Each point is reached from the start by the listed moves, each made once or not at all, plus a little noise. Say if it took an odd or an even number of moves. Then give how often each move was made.

Moves:
(1): [-72, 53, -1]
(2): [-39, -29, 30]
Start: [-7, -3, -5]
Points:
[-7, -2, -3] => even (0, 0)
[-79, 49, -8] => odd (1, 0)

Moves:
(1): [-19, -17, 33, 23, 2, -42, -11, 10, -5]
(2): [-21, 14, 35, -3, -14, 3, -21, -14, -13]
(3): [-8, 6, 18, -4, 49, 0, 3, 17, 13]
(4): [-53, -37, 3, -5, -18, -3, 1, -28, -13]
(5): [23, -3, -16, -49, -9, 0, 7, -4, 14]
(6): [19, -39, 4, 7, 11, 12, -20, -15, -30]
Start: [4, -16, 0, -3, -8, 22, 0, -4, -4]
Points:
[-87, -55, 73, 13, -41, -20, -31, -37, -33] => odd (1, 1, 0, 1, 0, 0)
[-25, 3, 54, -9, 26, 26, -18, -2, -4] => even (0, 1, 1, 0, 0, 0)
[-55, -38, 43, -62, 1, 22, -12, -33, -4] => even (0, 1, 1, 1, 1, 0)
[-80, -87, 95, 15, 24, -8, -49, -32, -51] => odd (1, 1, 1, 1, 0, 1)
[-22, -29, 52, 17, 44, -22, -9, 24, 3] => even (1, 0, 1, 0, 0, 0)

Moves:
(1): [-47, -18, -14, 46, 31, -5, -44, -12, 3, 19, -80, 31, 13, -1]
(2): [17, -25, -10, 9, -19, -2, -23, 22, -5, 9, 19, 6, 0, 26]
(3): [1, 9, -32, -17, 19, -24, -4, 2, -8, -17, -43, 1, 13, 3]
(4): [-9, 0, 21, -46, -1, -3, -18, -12, -11, -9, 12, -32, -17, -55]
(5): [58, -12, 34, -14, -46, 3, 4, 15, 7, -11, 25, 1, -4, -26]
(6): [20, 58, -24, -6, -33, -19, -40, 54, 7, -16, 25, 34, 12, 15]
(7): [-23, -31, -2, -19, 11, 0, 26, -6, -22, 37, -1, 3, 7, -3]
(8): [32, -49, 24, -16, 30, 33, -7, -8, 8, 18, 53, 40, -10, -22]
(9): [18, -16, 3, 40, 48, 17, -8, 0, -19, 36, -26, 3, 13, -45]
(10): [-26, -5, -9, -7, 33, -34, 2, -20, -18, 31, -53, -22, -49, -54]
(11): [15, 1, 57, -39, -27, 5, 13, 28, 29, -10, 47, -19, -5, 28]
Start: [8, -16, -15, 19, -2, -43, 46, 10, -25, -19, -29, 2, 1, 17]
Points:
[11, -71, 1, -6, 62, -48, 40, -16, -33, 28, -32, 18, -57, -59] => even (0, 0, 0, 0, 0, 0, 0, 1, 0, 1, 0)
[84, -15, 45, -50, -56, -60, 61, 56, 7, -55, -1, -13, 6, 19] => odd (0, 0, 1, 0, 1, 0, 0, 0, 0, 0, 1)
[52, -23, 6, 8, -3, -65, -9, 95, -29, 19, -82, 61, 50, -14] => odd (1, 0, 1, 0, 1, 1, 1, 0, 1, 0, 1)

Moves:
(1): [15, -6, -16, 9, -16, 7, 12, -8, -3, 24, 15, -15, -14, 0, 7, 11]
(2): [-6, 13, -10, -4, -28, -12, -17, 2, 8, -14, -13, -11, 6, 3, 18, 4]
(3): [14, -22, 9, -3, 16, -5, -14, 11, -3, 38, 11, -16, 3, 11, -2, 10]
(4): [0, -7, 8, -2, -16, 14, -10, -6, -14, 13, -15, 4, 15, 19, 9, -9]
(5): [-5, 2, 4, -4, -12, -1, -4, 4, 10, -6, 13, 0, -23, 8, 12, -1]
(6): [-2, -10, 7, -9, 5, 1, -1, -2, 6, 14, 16, 14, 11, 4, 27, 9]
(7): [6, 8, -19, -9, -6, 7, 2, 14, 0, 15, -14, 9, -4, -10, -2, -5]
(8): [26, 16, 25, -7, -11, -10, -19, -22, -7, 9, -2, -12, 0, -1, 9, -8]
(9): [-10, -10, -13, -20, 10, 15, 13, -7, 5, -3, -29, -8, 2, 2, 11, 14]
(10): [-1, -25, 13, 7, 1, 10, -3, -4, 17, -2, -1, 11, 3, -12, -3, -7]
(11): [20, -19, -22, -3, 3, -6, -1, 5, -26, -1, 11, 19, -4, -6, 1, -8]
(12): [11, -3, -15, 25, 9, -2, 22, 16, 12, -7, 15, 7, -18, -7, 10, -16]
(13): [-15, 1, -4, 3, 4, -4, 16, -18, 24, -4, 28, -21, 4, 1, -24, -17]
(14): [-6, -2, -27, -13, 19, 27, -5, 13, -1, -2, 0, -9, 5, -3, 6, -1]
Start: [-36, -12, -11, -7, -22, 1, -40, 12, -9, 4, 10, 4, -4, -8, -12, 17]
Points:
[-6, -90, -43, -8, 17, 26, -44, 56, 3, 38, 76, 28, -27, -13, 38, 3] => odd (0, 0, 1, 0, 1, 1, 0, 0, 0, 1, 1, 1, 0, 1)
[-34, -64, -36, 10, 27, 30, -24, 30, 37, 27, 60, -26, -9, -20, -30, -13] => odd (0, 0, 1, 0, 0, 0, 0, 0, 0, 1, 0, 1, 1, 1)
[8, -84, -56, -9, -1, 33, -55, 28, -24, 59, 43, -5, -12, -19, -3, 24] => odd (1, 0, 1, 0, 0, 0, 0, 0, 0, 1, 1, 0, 0, 1)
[-2, -60, -35, -57, -50, 56, -79, 2, 0, 95, -19, -24, 21, 6, 68, 35] => even (1, 1, 1, 1, 0, 1, 1, 1, 1, 1, 0, 0, 0, 1)
[-19, -51, -22, 19, -68, 19, -37, 10, 14, 29, 24, 15, 0, -1, 54, 7] => even (1, 1, 0, 1, 0, 1, 0, 0, 0, 1, 0, 1, 0, 0)
[15, -37, -41, -34, -27, 23, -35, 9, -33, 49, -13, 42, -2, -6, 49, -8] => odd (0, 0, 0, 1, 0, 1, 1, 1, 1, 0, 1, 1, 0, 0)
